Each point is reached from the start by the listed moves, each made once or not at all, plus a little noise. Say if it took an odd or an even number of moves. Then give how often each move was made.

Moves:
(1): 3 29 -44 -3
(2): -31 10 -1 46
Start: 14 -33 -17 -35
Points:
16 -3 -60 -39 -> odd (1, 0)
17 -38 -19 -34 -> even (0, 0)
-18 -26 -21 16 -> odd (0, 1)
-14 4 -60 8 -> even (1, 1)

Moves:
(1): 7 -5 -1 0 -2 -4 0 -4 6 3
(2): -7 8 -2 6 -4 2 -1 -5 17 29
(3): 1 0 17 -5 -4 -4 3 1 -1 -10
(4): -1 -10 4 3 10 2 7 -6 8 17
(5): 3 5 -8 0 4 -5 1 2 -3 10
(6): -2 3 16 -14 4 14 -15 -13 -12 2
(7): 6 3 0 0 2 6 -3 9 5 12
(8): -11 -12 16 1 10 -6 -10 -1 6 3
Start: 0 1 16 14 13 15 2 -5 2 -1
Points:
0 9 43 3 27 31 -4 -18 14 60 -> even (0, 1, 1, 1, 1, 1, 1, 0)
10 9 24 8 16 13 4 7 2 12 -> odd (0, 0, 1, 0, 1, 0, 1, 0)
5 -13 19 17 21 14 10 -16 15 19 -> even (1, 0, 0, 1, 0, 0, 0, 0)
-7 -6 23 15 27 4 -7 -4 4 13 -> even (0, 0, 0, 0, 1, 0, 0, 1)

Moves:
(1): 4 -9 -5 -7 -3 4 -3 7 -5 20 -2 8
(2): -5 -18 -11 11 -6 7 0 -6 7 2 12 -20
(3): -2 -3 10 1 6 -7 6 5 -9 13 -2 -7
(4): 12 -1 -7 4 -4 9 12 -20 -9 -5 -2 -3
(5): 7 3 5 16 -3 -12 -3 -5 12 1 -6 -12
(6): -14 -15 -18 -16 3 0 7 6 -32 -12 3 9
(7): 7 -14 -11 1 -9 14 11 14 21 -18 17 -1
(8): 6 -12 -11 15 4 13 10 -4 1 -3 2 4
(9): 6 13 13 1 3 -19 -17 11 0 -17 14 16
(10): -4 6 5 10 -18 -3 4 0 -3 7 -7 -11
(11): -6 12 -16 -5 7 -10 6 17 -1 -2 11 6
(12): -4 -1 5 6 -2 -11 5 -4 9 9 2 1
Start: 2 13 9 -3 15 -8 6 -6 2 -2 12 -2
Points:
19 -13 -3 46 2 -14 9 -4 51 -27 53 -12 -> even (0, 1, 0, 0, 1, 0, 1, 1, 1, 0, 0, 1)
-8 -36 -15 11 4 -5 27 10 0 -18 39 -34 -> odd (0, 1, 1, 0, 1, 1, 1, 0, 0, 0, 0, 0)
12 -18 -20 26 10 21 28 -35 2 -6 24 -20 -> odd (0, 1, 0, 1, 0, 0, 0, 1, 0, 0, 0, 0)
13 18 1 26 16 -41 10 -4 1 -9 42 -22 -> even (0, 1, 1, 1, 1, 0, 0, 0, 1, 0, 1, 0)
11 -43 -20 15 5 23 29 12 17 11 40 -16 -> odd (1, 1, 1, 0, 0, 0, 1, 1, 0, 0, 0, 0)
-1 -31 -60 -15 4 17 37 13 -15 -15 53 -2 -> even (1, 1, 0, 1, 0, 1, 1, 0, 0, 0, 1, 0)
-3 9 -19 -4 24 -24 31 -1 -38 -8 17 -9 -> odd (0, 0, 1, 1, 1, 1, 0, 0, 0, 0, 1, 0)
